Every row gives one point. The points of each table are mixes of a few directions, plus a little noise. How many directions does each table use, and how many do they share? Where both have some left over, give the other angles between the two spaces (their principal angles), to ten degrees, smallest first.

First:
[[ 33 -16]
 [ 66 -34]
 [-77  40]
 [-19  10]
 [-56  29]
 [ 55 -27]]
Second (4 x 2):
[[ 55 -29]
 [-85  43]
 [-10   5]
 [ 39 -19]]
Directions: first 1, second 1, shared 1

First:
[[-34 -39  36 -13  95  15]
 [-12  27 -32  -3 -44   7]
 [ 24 -42   3 -13  12 -31]
 [ 26   5 -19   1 -46 -21]
 [  8  64  29  48 -11  37]
 [ 15   8   5  11 -10  -1]
 [  3  21  13  17   1  13]
 [ -1 -37 -15 -25   6 -22]
 [-30  -7 -24 -22  -1   3]]
Second:
[[-13  17  62  20  29 -19]
 [-31  -5  15 -11  23  21]
 [ -3 -11  35   0  19  10]
 [  9  18 -36   5 -30  -5]
 [ 20 -11  63  20  32 -42]
 [  2   9 -62  -7 -25 -15]
 [ 10 -14 -42 -11  -8 -17]
 [  7  -4 -37 -17 -40  66]]
Directions: first 3, second 4, shared 2; angles 30

First (10 x 12):
[[-19  17  16  -5  18 -13 -17  -3 -32  34  -2 -40]
 [ -3   7  -2  20   4 -26 -22 -11   9   0 -10 -26]
 [ 24  -6   4 -43  -6  33  41  18   2 -16  18  70]
 [ -7  -5   8  -6 -11 -18   5  -4  13 -21   5  41]
 [  1 -17 -19  18 -13  14   3  -2  19 -16  -6   2]
 [-39   3  25  -1  -2 -15  -6   4 -42  23   4 -21]
 [  3  10  21  10 -26 -31   6  27 -21 -16   7   7]
 [ 25 -34 -63  12  13  95  14 -10  30  13 -17 -34]
 [ 36  35  28 -24   2 -35   6  23  -9 -12  14  29]
 [-21 -10 -20  18  20  -6 -32 -42  31  10 -17 -29]]
Second:
[[-23  79  30  -4  72   7 -67  16  33 -16 -27  20]
 [-12 -44 -11  -3 -50 -12  36 -23 -16  15  24  13]
 [ 22  -8 -17   7 -23   2  16  -2  -6  14  10 -16]
 [ -6  44  14  -1  41   6 -36  12  18  -9 -16   5]
 [ 14 -54  -2  -3  -2   1  29  11 -21 -22 -10 -22]
 [  1  62   0   6  15   5 -34   0  22  17   2   7]
 [-18 -37  -9  -3 -51 -14  32 -26 -13  17  26  19]
 [  8  -8  -2   1   0   2   5   4  -4  -4  -3  -9]
 [ 14 -33  -4   0  -2   2  19   8 -13 -12  -6 -18]]
Directions: first 5, second 3, shared 1; angles 50, 90

First, 10 rows:
[[-44 -52  30 -11 -74  60 -72 -42   8   1  -3 -31  36  32 -34  41  23 -23
   57  21]
 [ 36  32 -45   7  70 -52  71  27  20   4 -28  62 -11 -21  10 -34 -14   8
  -47  -8]
 [  8  71 -95 -17  69 -76   9  68  49  18 -17  35  20 -51  16 -44 -17  50
  -33 -10]
 [ 17 -14  55  -6 -27  12  17 -23 -53  -4  46 -24 -29  13  31   5  18 -17
   -8 -42]
 [-36 -79  50 -25 -89  63 -43 -75  -2   7  -5   1  41  49 -29  45  50 -57
   51  -7]
 [ 10  25  24  27  11   6  -5  25 -34 -17  33 -57 -44 -11  18  -3 -31  27
   -7  12]
 [ 24  35  -6  34  50 -17  32  35 -12 -16   2 -12 -42 -18  10 -17 -40  25
  -27  22]
 [ 29  37 -25  39  71 -28  53  38   7 -14 -23  18 -35 -21   0 -25 -44  23
  -36  32]
 [-32 -26 -11 -49 -52   6 -48 -27  22  24   1  12  55  11  -6  13  46 -17
   30 -33]
 [-11 -30  22   2 -29  29 -14 -27  -2  -3  -5  -5   9  19 -15  18  10 -19
   19  11]]
Second:
[[ 23  22   3   4  -1 -28   1 -11  19  -1  16  25 -38 -40  22  10  -7 -22
   24   8]
 [ 28 -68  -3  -1 -11 -14 -14  -8 -47  27 -52  42 -28  -6  20  -3  18  15
   16 -10]
 [  0  72 -28  19   7  -6 -62   2  79 -35  34 -28 -29 -31 -23  -7 -30  14
   44  18]
 [ -4 -57  -9 -35  -7  -3   3   5 -39  35 -42  32  38  10   3  -6  40  21
  -16 -35]
 [-46 -47  -2  18 -18  28  59 -19 -78  78   0  28  49  38 -22  21   3 -69
  -32   7]
 [ -8 -38  -8  30  -1   1  64  -5 -52  15 -29   6   3  66  17 -11 -23 -36
  -41  21]
 [-42  80 -29  42  18  17  40  10  54 -43  45 -69  25  70 -19 -19 -65 -34
  -37  42]
 [ 30  52  28 -20  12   1 -66  15  66 -67  29 -43 -31 -55  -3  -1   8  65
   37 -10]
 [ 30 -37   7 -63  -5 -40   1   2 -13  29 -33  68  11 -46  38   4  60  18
    5 -47]
 [ -9  59  42  47  14  34  44  -2  16 -56  60 -70 -22  29  -8  11 -53 -30
  -20  45]
 [  2 -38  -4 -41  -7   9 -69   9  -8  17 -29  11  23 -31 -23  -3  50  60
   23 -42]]
Directions: first 4, second 6, shared 1; angles 30, 50, 60

First (11 x 32):
[[ -4  12  24  11  25  14  -6  12 -20   4  -7  -6 -18   2  17   5   2 -11
   10   7  24  18 -16  -2 -15  12  -1   4  -5  16  16  -3]
 [-14 -14  32   0  53  32   4 -29 -37   8 -48  -3 -21  35  28  24  10 -15
   36  12  12  16 -18 -10 -33  15 -27  23  -2  10  18   2]
 [ 16 -32 -12 -16 -67 -40  16  -9   1  -7 -15   4  36  23 -21 -25 -11  15
  -19  -2 -21 -32  38  -1  37 -12 -43   5   2 -12  15  11]
 [  4  24 -50  -1 -21 -10 -10  16  59  -7  63   7  11 -53 -30  -6  -1  14
  -28 -17 -24 -10   4  11  17 -19  62 -29   7 -20 -51  -8]
 [ -8 -14  -8 -10  20  15   5 -31   4   1 -15   5  -1  11   1  16   7   0
   15  -1 -16  -3  -2  -4 -11  -2  -2   6   4 -10 -14   1]
 [ -5 -16 -16 -12   7   7   6 -30  11   0 -10   6   6   8  -6  11   6   4
    8  -3 -22  -9   5  -2  -4  -6   0   4   5 -14 -18   2]
 [  4 -45   9 -18 -25 -14  20 -36 -25  -1 -52   3  20  50   0  -4  -2   5
   10   6 -15 -21  25  -8  11  -1 -62  22   1  -6  25  13]
 [ -6  39  -7  15  30  18 -17  27  21   2  43  -2 -21 -42   3   8   4  -6
   -4  -5  13  20 -25   6 -14   2  56 -18  -1   6 -25 -11]
 [ 13  22  28  20 -31 -24  -8  56 -21  -1  15 -11  -2  -9   6 -28 -13  -4
  -21   6  38  10   1   5  16  10 -10  -6 -10  24  39  -1]
 [  7 -26   5 -10 -30 -19  12 -13 -14  -2 -27   1  18  28  -4 -11  -5   5
   -2   3  -8 -16  21  -4  15  -2 -40  11   0  -3  20   8]
 [ -7  50  -4  21  39  22 -23  37  22   3  52  -4 -28 -52   5   9   4  -8
   -5  -5  21  27 -32   8 -19   4  67 -22  -2  10 -26 -14]]
Second, 8 rows:
[[ 13 -16 -13  -7  -3 -12  -6  -4   1   4  10   1   6  -4   1  -1  -1   3
   10   5   3   1   3   7   5   5   1  13  -2   3  -7   5]
 [-33  41  31  17   8  30  16  11  -4 -10 -25  -2 -14  11  -3   2   3  -8
  -25 -13  -5  -3  -6 -18 -11 -12  -4 -33   5  -7  17 -14]
 [-29  36  29  14   7  26  14  10  -3  -8 -21  -1 -12  10  -3   2   2  -7
  -22 -11  -5  -2  -6 -16 -10 -12  -3 -29   4  -6  15 -13]
 [ 38 -46 -37 -18  -9 -34 -18 -12   3  11  28   1  16 -13   3  -3  -3   9
   29  15   6   3   7  20  13  15   4  38  -6   8 -19  17]
 [-76  95  74  38  18  69  38  26  -7 -23 -58  -4 -32  26  -6   6   6 -19
  -58 -30 -13  -6 -14 -42 -27 -30  -8 -77  12 -16  39 -33]
 [ 39 -49 -38 -19  -9 -36 -19 -14   4  11  29   2  16 -14   4  -3  -3  10
   31  15   7   3   8  21  14  15   4  40  -6   9 -21  17]
 [ 13 -16 -12  -7  -3 -11  -6  -4   2   4  10   1   5  -4   1  -1  -1   3
   10   5   2   1   2   7   4   5   1  13  -1   3  -6   5]
 [ 36 -45 -35 -18  -9 -33 -18 -12   3  10  27   2  15 -13   3  -3  -3   9
   27  14   6   3   7  20  13  14   4  36  -5   8 -19  15]]
Directions: first 3, second 1, shared 0; angles 70

First:
[[-14   4  11  25 -24 -14  38 -52  63 -12  15  25 -10 -27 -16 -39   0 -95
  -14  23  14 -36  -6 -27  42 -19 -39 -12 -32   2 -34  15]
 [ 10 -24  11 -16  23 -16  -2  28 -12   9  -7  -6  32  -1  10  44   7  31
   -1   6 -45 -14  -7  17  18 -30  34 -24  16 -23  17   2]
 [ -4 -18   6 -18  20  10 -37  20   4  -8  14   2   2  11 -14  46 -27  48
  -40 -28 -13 -12  15  26 -71  15  37 -36  10 -29  32 -16]
 [  6  -1  12  -1  21   2 -21  43 -22  15  12 -20   3  23   5  31  15  64
  -33 -21  -7  10   4  12  -9  -6  31   5  19 -10  31  -9]
 [ -2  21 -21  -6  24 -14 -24  60 -57  26   2 -25 -20  34  31  32  15  59
   27 -14  38  51  11  13 -55  35   4  29  31  -4  11  -3]
 [ -3  30  -1  32 -44  23  26 -56  23 -14   0   7 -27 -11 -14 -87  10 -58
   -1   6  37   7  -7 -40  53   6 -50  46 -32  49 -30   3]
 [ -5  18 -20  12 -19 -16  32 -26   2   3 -14   9 -12 -15  15 -37   8 -69
   57  30  30  13  -8 -22  27   9 -48  23 -10  19 -44  18]
 [ 13 -30   2 -28  -1  26 -14 -16  -3 -20 -21  10  34 -14 -14  13 -29  22
    6  -2 -52 -19  -3  17  -5  -6  31 -30   1  -4  15 -11]]
Second, 10 rows:
[[-77  -8 -11 -10  35 -17  25  -1  29  18  15  -8 -32 -19  53  58  18 -35
    0  52  57 -25  27 -17 -30   4 -14  -9  31 -34  10  54]
 [-10 -21  13 -15  19  51 -16  35   4  -7 -17 -11  -5  -1   6   1 -19  40
   17 -20 -27  -4  16 -11 -12   7  35  33   6  -1  16 -18]
 [-33  -2  18  -7   0  38 -34  14 -26   9 -28 -20 -31  -8  25  -5  31  10
   63  26  -9  25   8 -27  25  26   7  55   5  18 -15  37]
 [ 74  11 -14  27 -12 -10  30  14 -21 -14  40  22  33  17 -39 -37 -63  26
  -63 -68  -5  -5  -2   4 -22 -47 -18 -34 -20  -3   6 -73]
 [ -2  40  -9  15 -47 -94  -4 -85  -7  20  -3   7  -3  -4  -4   1  85 -92
   19  77  34  29 -46  25  57  21 -53 -33  -9  21 -48  78]
 [ 12   4  -9  -6 -12 -52  10 -43  39  -6  -2  13  26   3 -23  15  18 -36
  -29  11  -1 -15 -26  44   7   4  -1 -48  -5  -6   5   5]
 [  1   1 -16   5  10 -29  31  -7  20  -1  27  12   9   0   1  16 -18 -15
  -41  -5  25 -23   5   8 -27 -19 -14 -37   5 -22  13  -9]
 [  4  -7  16   0   2  54 -24  34 -29  -3 -16 -13 -12   1   4 -22 -13  41
   33 -20 -26  18  11 -24   9   6  16  47  -3  16  -3 -15]
 [ 21  -9   4  -6  -1  15  -7   8   9 -10 -11   2  16   6 -18  -9 -16  22
   -8 -26 -30  -5  -4  13  -1   0  22   1  -7   4  12 -29]
 [ 10  -9   9  -1   8  42 -10  32 -15  -6  -6  -6  -2   3  -3 -16 -25  39
    8 -30 -22   5  11 -16  -7  -4  17  26  -2   5   7 -28]]
Directions: first 5, second 4, shared 0; angles 30, 30, 60, 70

First (10 x 32):
[[-12 -64  36  16  29 -17  23  31  43 -17 -95  19   5  18 -10  15 -30  12
    2   8  -4  26 -19 -23  78 -17  76  26   9  -1 -31   4]
 [ 39 -19  37  16  -4   8  27 -17  26  -7 -46  15  21  38   8 -26  10  15
    0  -2  -1 -23 -30 -10  45 -18  70  22  -4  -4   9  12]
 [ -2  -4  -4   0  -8   6   0  21  -3  17   7 -14  -7  28 -25  -1 -25 -12
   -6 -16  -1  10 -53 -24  -6 -43  10 -20  41  -7 -22  -9]
 [  2  38 -13 -22   7  15   4 -24 -26  -8   9  -2  -4 -14   3 -14  11  14
  -18  -6   8 -21  14  32 -27  15  -8  31 -15  -7  19  11]
 [ -9  22   9 -12  21 -27   4 -25 -12  -9 -18  10  16 -14   5 -12  -6   4
  -18   7 -12  -1  17  -7  45  21   9  10  -4   5  27  24]
 [ -2  -1 -22  13 -28  -1 -30   2   4   3  65  -2  -9 -40  31  26  41 -14
   40  20   4   3  73  21 -57  49 -85 -33 -41  16   9 -23]
 [  7  49 -10 -14  -5  -5  -8 -34 -31   8  39  -8  10  -7   2 -22   8  -6
  -15  -5  -6 -17   2   1 -11   7 -26 -12   2   1  33  14]
 [-12  -6  -6  -4   4   4   0  21  -3   7  -3  -9 -11   9 -20   7 -23  -4
   -7  -9   2  14 -28  -9  -6 -24   6  -4  26  -7 -22  -7]
 [ -2  10 -15 -18   2  30   9  14 -18   7  -2 -14 -18  20 -29  -6 -21   7
  -22 -25  12  -6 -50  10 -33 -40  19  19  30 -19 -24  -5]
 [ -8 -22 -10  22 -22 -15 -27   8  19  -1  42   5  -3 -41  33  32  37 -15
   46  28   0  13  76   9 -26  53 -70 -35 -44  21   5 -22]]
Second:
[[-16   2   3  -2   9 -15  -1   9 -12   8   5   0   3   0  -8   3  -8  -1
   -5  -4  -5  11   2 -14   9  -3  -7 -24   9  -2  12  -2]
 [ 60 -20  26  -6 -13  77  55   1   3 -20 -43  14  -1  45  16 -33  69  79
    2 -31  49 -65   6  87 -65 -15  93  80 -69 -35  26 -13]
 [  8  19 -30  41  -7   5 -10 -61  62   2 -14   7 -29 -40  16  20 -40 -77
  -12  42 -50 -20 -29 -29  18  25 -86  22  67   9 -69  36]
 [ -2   2 -10   1  -3  -9 -16  -8   9  -4  10  -4   0 -12   2   6  -9 -22
    8  12  -6  10  -2 -12  10   8 -18   1   7  16 -18   3]
 [ -5 -12   2 -24  -4 -14 -23  23 -24  -8  28 -11  16   1  -3  -4   8  12
   25  -4  21  30  15  -2   2   0  23 -10 -32  21   6 -22]
 [-17   0  16 -12  11 -11  10  27 -30   9   1  -2  10  17 -12  -3   6  29
  -10 -20  12  10   9   0   1 -16  22 -29  -8 -13  37  -8]
 [-14   6  -5   2   4 -17 -10  -1  -1   7   7  -2   0  -8  -3   7 -16 -17
   -3   5 -11  11  -1 -17  14   3 -22 -18  18   5  -4   5]
 [-17   3   1  -3   5 -16  -6   9  -8   7   6  -1   3  -1  -8   3  -9  -4
   -4  -2  -5  12   1 -14  12  -3  -9 -24  10   0   8   0]]
Directions: first 5, second 3, shared 1; angles 60, 90

First, 8 rows:
[[-14  -1  -1  10   6  -7  47   4  18  32  -3  -4  19  22  -9  17   8  -4
   -9  23 -23 -21  11   2 -10 -16 -16 -16 -10   1   6  19]
 [  0   0   0   0   0   0  -1   0  -1  -1   0   0  -1  -1   0   0   0   0
    0  -1   1   1   0   0   0   0   0   0   0   0   0  -1]
 [  6   0   1  -4  -2   3 -19  -1  -7 -13   1   2  -8  -9   3  -7  -3   2
    4  -9   9   8  -4  -1   4   6   6   6   4   0  -2  -7]
 [ 28   2   3 -21 -13  15 -95  -8 -37 -65   5   8 -39 -43  18 -34 -16   8
   19 -46  46  43 -22  -5  20  32  33  32  19  -3 -13 -38]
 [ -3   0   0   2   1  -1   9   1   4   6  -1  -1   4   4  -2   3   2  -1
   -2   4  -5  -4   2   0  -2  -3  -3  -3  -2   0   1   4]
 [-10  -1  -1   7   5  -5  34   3  13  23  -2  -3  14  15  -6  12   6  -3
   -7  16 -17 -15   8   2  -7 -11 -12 -11  -7   1   4  14]
 [-12  -1  -1   8   5  -6  39   3  15  26  -2  -3  16  18  -7  14   6  -3
   -8  19 -19 -17   9   2  -8 -13 -13 -13  -8   1   5  16]
 [  4   0   1  -3  -2   2 -15  -1  -6 -10   1   1  -6  -7   3  -5  -2   1
    3  -7   7   7  -3  -1   3   5   5   5   3   0  -2  -6]]
Second (8 x 32):
[[ 11   1   1  -6  -5   5 -35  -3 -13 -23   2   2 -13 -15   7 -13  -6   1
    8 -15  16  16  -8  -2   7  12  12  12   7   0  -4 -14]
 [ -3   0   0   3   2  -2  11   2   4   8  -1  -2   5   5  -2   3   2  -1
   -3   6  -6  -5   3   1  -3  -4  -3  -4  -2   0   3   5]
 [-22  -2  -2  16  10 -11  72   6  28  49  -4  -7  29  34 -14  26  13  -7
  -14  35 -35 -32  17   4 -15 -25 -25 -25 -15   2   9  30]
 [-16  -1   0  11   7  -8  54   5  22  37  -3  -5  22  25 -10  20   9  -5
  -12  25 -27 -24  13   2 -12 -17 -19 -18 -10   2   7  22]
 [ 15   1   2 -12  -7   8 -51  -4 -19 -35   4   4 -21 -24   9 -19  -8   5
   10 -24  26  22 -12  -3  11  16  18  17  10  -2  -7 -20]
 [ 12   1   2  -9  -6   7 -44  -5 -17 -30   2   4 -18 -20   8 -16  -8   4
    8 -21  21  19 -11  -2  10  16  16  15   9  -2  -7 -19]
 [ -4   0   0   3   2  -1  13   0   5  10  -1  -2   5   7  -2   5   3  -1
   -3   6  -7  -6   2   1  -3  -4  -4  -4  -2   0   1   6]
 [  7   1   2  -5  -3   4 -24  -2  -9 -16   1   2  -9 -10   4  -8  -3   2
    5 -10  11  11  -6  -1   5   8   8   8   5  -1  -2 -10]]
Directions: first 1, second 1, shared 1
